Rows are points. To make a cloud, some directions were put in groups of two or more. Within a group, all points are equally far from the middle, so they leave a hole (a ring in 2 directions, a hollow ball in 3). The other directions are filled evenly. Then the cloud was stretched, turned, moved and blurred a little. How many holes are there, and how many directions does each take, smallest first?

Cloud:
[[-27  60  -9]
 [ 22  24 -35]
 [  3 -32 -68]
 [ 49  20 -35]
 [-13  64  16]
 [ 50 -34 -33]
 [ 48  28 -19]
 [ 32  58   5]
 [ 11 -40 -18]
 [-38   8  82]
 [  0  53 -21]
 [-56  54 -40]
 [ 39 -76  50]
 [ 55 -37   5]
 [-34 -71 -39]
 [-28 -95 -15]
 [ 18 -32 -88]
 [-26   5  -5]
 [ 10 -48  17]
 [ -1 -42  26]]
Holes: 0

Cloud:
[[  1   3  15  21  33  73]
 [ 73  48  28  -5  19  27]
 [ 34  63  30   1  15  55]
 [ 58 -25  84  13 -10 -22]
 [-64  -4   3   2 -17 -14]
 [-27  30 -27  28  33  54]
 [ 36 -18  43  17  53 -33]
 [ 35  20   7  70 -27  28]
 [ 70 -16  23   0  56 -24]
 [ 27  11 -38  43  34 -26]
 [ 45  55  71  -9  28  -6]
 [ 92  17   1   7  15  27]
 [ 24  16 -35 -27 -22 -71]
 [ 67 -27  29  34  25  39]
 [ 36  17  58  23 -49  37]
 [ 35   1 -45 -33  16 -69]
 [ 51   9 -62  -8 -31  19]
 [ 30  77   4   5  31 -46]
 [ 41 -31  68  20  34 -26]
 [ -3  40  16 -94  22   2]
 [  7  60  19  46 -11 -27]
 [-51  63  -4 -16 -54  13]
 [-53  68  25  27 -21  24]
 [ 51 -43  79  20  -1   2]
 [ -1  50  95 -18   7 -23]
 [ -8 -29  86  -6  13  30]
 [ 45 -11  53  31  22 -50]
 [-68  56  40 -16 -15 -27]
 [-31  66  26  34 -32  36]
 [ 69  50  -1 -33  34 -53]
 [ 51 -32  72  22  26 -23]
 [-12  -2  22 -86  16   1]
 [ 44  58  58 -16  30  19]
 [ 79 -14  38  12  45 -21]
 [ -9 -17 -49   1 -38  -8]
 [ 82 -16  10  24  27  34]
 [-22  -5  40 -73  -5  22]
 [-42  71 -23 -33 -45 -18]
 [  9  43  13 -73  51  12]
 [ -6 -24  25 -73  14 -22]
 [ 69   5  53  41 -13  35]
 [  0  42  14 -92  23   8]
 [  2  41  42 -83 -19   2]
 [-22 -15  84 -13   2  44]
 [ -4   4  41   0  65 -23]
 [ 38  32 -25 -30 -51  25]
 [  8  51  13 -81  46   0]
 [  2  18  -2  31 -58 -21]
 [ 28 -29  26  60 -23  46]
 [ 71  43 -13 -42  -4  20]
 [-33  85 -43  -2  29  24]
 [ -4 -18   4  67 -13  29]
 [ 40 -19   9  64  -1  50]]
Holes: 3 (2, 2, 2)

Cloud:
[[ 42 -10  -2  29 -28 -11  46  33]
 [  8 -30  24  45   8 -18  54  38]
 [ -4  28  50 -32 -15 -37  -6  44]
 [-82  -7 -13  -1  16 -23  -3  30]
 [  3   1 -42 -39  38 -21   4 -21]
 [-61  24  15 -20 -15 -64  45  27]
 [ 53 -62 -25   5  -4 -12  55  29]
 [ 26 -43 -42  19  18  23  24 -15]
 [ 43   6 -10  -8 -28  39  31  28]
 [ 61  -7  27  25   2  -4  28  29]
 [ 49 -51 -29  -6   1 -24  27  42]
 [ 34 -25  70  18 -20  -1   3   0]
 [-28  56  -1   7 -55   3  50   3]
 [ 31 -30 -25 -12  30   8 -35  15]
 [-44  15 -33 -23 -90  -4  37  -7]
 [-17  27 -22   0  13 -66 -39   5]
 [  2  25 -14  39 -12  -5  33  42]
 [-25 -32  41  10  61 -19  -3 -15]
 [-44 -33  19  66 -27  -4  23  19]
 [-95  -7  17   6  -8 -21  38  35]
 [ 29  -2  54  12  35 -10 -23  38]
 [-21 -34 -31 -55 -14 -59  23   6]
 [-30  -5  42 -34  47   8  -1  24]
 [ -9  19   9 -45 -20 -60 -10  39]
 [-73  25  12  -9 -50  17  46 -24]
 [ 11 -33  14  -4 -27 -29 -25 -15]
 [ 17  -8  52  53  27 -12 -16  17]
 [-28 -16  55 -26  33   5  21  22]
 [-40  63   2 -16  20  -3  28  -8]
 [  9 -17 -40   1 -60 -14   8  19]
 [  1  11 -38  -4  32 -34  27 -22]
 [ 58  -7  26  -2 -45  16  40   3]
 [-25   8  12  55  33 -22   1  37]
 [-34  27 -43 -47 -67 -32   1  33]
 [  3 -41  48  27  25  34  33 -11]
 [-17 -19 -12 -36   4 -62 -14  -8]
 [ 24 -22  34 -20 -36  14  33 -39]
 [ 19 -50 -33 -45  -3  -2  50  -9]
 [-14  50  38 -17  11 -19   9   2]
 [-40  48  35  20 -28  38 -25   3]
 [-10 -23 -26  -4   5  57  24 -29]
 [-33   2  33   4 -42  -7  16 -26]
 [ -1 -34  28  24  76 -24 -18  10]
 [ 33  25 -27 -18  18  24 -11  34]
 [ -9 -26  14 -52  41 -47  -2   5]
 [-30 -29  20  51 -23 -17 -12  19]
 [ 21 -35 -33 -38  11  24  40  -7]
 [ 52   5 -18 -14  21 -50 -21  -2]
 [-78  26  24 -25  30  19 -14 -15]
 [ -2  -2  22  71 -37 -16  26   3]
 [-29 -10 -21  -8 -58 -43 -11  16]
 [  3 -15 -43  20   4 -41  21  53]
 [-18   7   7  -5   8   6  58  46]
 [ 63 -14  20  -3   6 -56   8  46]
 [ 16  19 -36  -6  23  11  -5  38]
 [-44  -5  30 -34 -49   9  35 -21]
 [-15 -33  -1   8   1  32  44 -46]
 [-33  21  18  50   8  21  28  27]
 [-32 -53 -12  -8  16 -11  -1 -35]
 [ 21  29   5  14 -12  -4  26  46]
 [-41  -2 -41  17 -13 -11  82  17]
 [-65  39   4  12  -6  24  53 -24]
 [-13  17   3 -17   7 -74 -10  16]
 [ 21 -29  -3   2  21 -21  51  44]
 [ 36  -2 -14 -35 -27  12 -26 -10]
 [-39 -20 -42 -10 -31  31  60 -11]
 [-85 -18  19  -4  -1 -18  25  19]
 [  7  15  18  23  37 -37 -57  19]
 [ 48 -19 -29 -20 -18   9  -2  26]
 [-53 -25  11 -28  12  12  -4  13]
 [-53   4  41   3  -1  10  22  52]
 [-92 -23  14   9 -36   0  54  12]
 [-31 -35  22 -26  33 -34 -12 -17]
 [-10  -5  29  22   0 -41 -42  11]
 [-68  32   2  27  18  15  46   4]
 [ -1  12  23  50  10 -53 -10  34]
 [-29 -18  28  55  39   0  31  -5]
 [-46 -24 -10  -6 -42  25  78 -11]
 [ 31 -41 -35 -24  20   5  36   7]]
Holes: 2 (2, 3)
